Each row is a point. To make a cloud, some directions were put in groups of two or more. Within a group, all points are equally far from the middle, so they leave a hole (a ring in 2 directions, a hollow ball in 3). The other directions are filled evenly. Then the cloud was stretched, turned, moved and blurred a little. How many holes are there, and how many directions does each take, smallest first?
In the rows, zero is written as 128.

Cloud (13 x 2):
[[137  78]
 [123 173]
 [144  79]
 [130  78]
 [149 171]
 [122  79]
 [128  78]
 [ 89 149]
 [126  78]
 [102 164]
 [100 162]
 [138  78]
 [161  87]]
Holes: 1 (2)

Cloud, 27 rows:
[[155  63 123 119]
 [173 152  88 131]
 [112 149 102 186]
 [178  91 101 155]
 [173 111  78 144]
 [ 85 135  96 116]
 [180  87 149 123]
 [102 105  75 109]
 [174 129 152  85]
 [183 147 154 102]
 [104 115 165  92]
 [141  66  89 123]
 [172 114  77 141]
 [161 176 175 146]
 [145 179 176 149]
 [186 136 170 125]
 [131 133 108  72]
 [175 119  85 161]
 [ 90  93 115 172]
 [167 179 162 138]
 [180  96 158 112]
 [120 118  77  93]
 [183 100 145 165]
 [119 173 175 144]
 [139 133 117  70]
 [162 166  98 161]
 [134 120 174 186]]
Holes: 2 (2, 2)

Cloud:
[[154 111 115 133 164 112]
 [161 105 137 118 108  70]
 [141 176 151 163 127 195]
 [115 102 214 119 119 125]
 [ 86 156 138 143  41 125]
 [ 89 163 153 120 100 181]
 [127 167 121  60 144 117]
 [ 73 191 102 107 128 153]
 [ 90 153 114 175 106 110]
 [ 94 180 123  87 123 100]
 [149 173 164 125 171 170]
 [169 122 175 171 131 102]
 [146 147 161 194 134 108]
 [136 169  63 134 113 117]
 [146 133 147  74 117 124]
 [ 94 103 132 132 151  98]
 [ 95 180 141 177 136 117]
 [104 195 182 118 114 140]
 [126 123 134 112  86 187]
 [105 132 121 103 150 213]
 [ 77 163  90 137 101 140]
 [ 89 175 144 140  65 159]
 [139 118 130 179 147 154]
 [132 111 139 122 207 122]
 [102 138 157 140 136 193]
 [102 138  80  89 109 156]
 [ 99 173 162 156 103 185]
 [122  84 155 142 113 137]
 [133 177 174  87 199 160]
 [113 195 181 127 147 158]
 [175 138 165 118 163 100]
 [112 210 113 152 112 138]
 [101 160 122 141  58  91]
 [115 159 139 163 195 102]
 [140 169 158 144 157 187]
 [ 87 128 153 156  51 164]
 [162 138 140 109  55 149]
 [119 137 146 163 148 195]
 [ 91 116 124  87 123 107]
 [137 141 109 130 157  73]
 [181 169 154 159  88 157]
 [107 163 156 125  72 176]
 [ 81 206 130 115 137 128]
 [ 78 159 144 162 132 182]
 [ 91 115 206 140 138 128]
 [153 145 118 171 176 155]
 [152 195 178 135 108  93]
 [120 129 119 143 143  69]
 [104 193 160  83 126 132]
 [151 158 156 146 170 172]
 [ 93 135 112 106 148  75]
 [121 141 130 199  97  93]
 [138 179 195 107 183 138]
 [147 161 162  87 149 159]
 [125 192 170 139 205 143]
 [138 208 121 129 136 195]]
Holes: 1 (4)
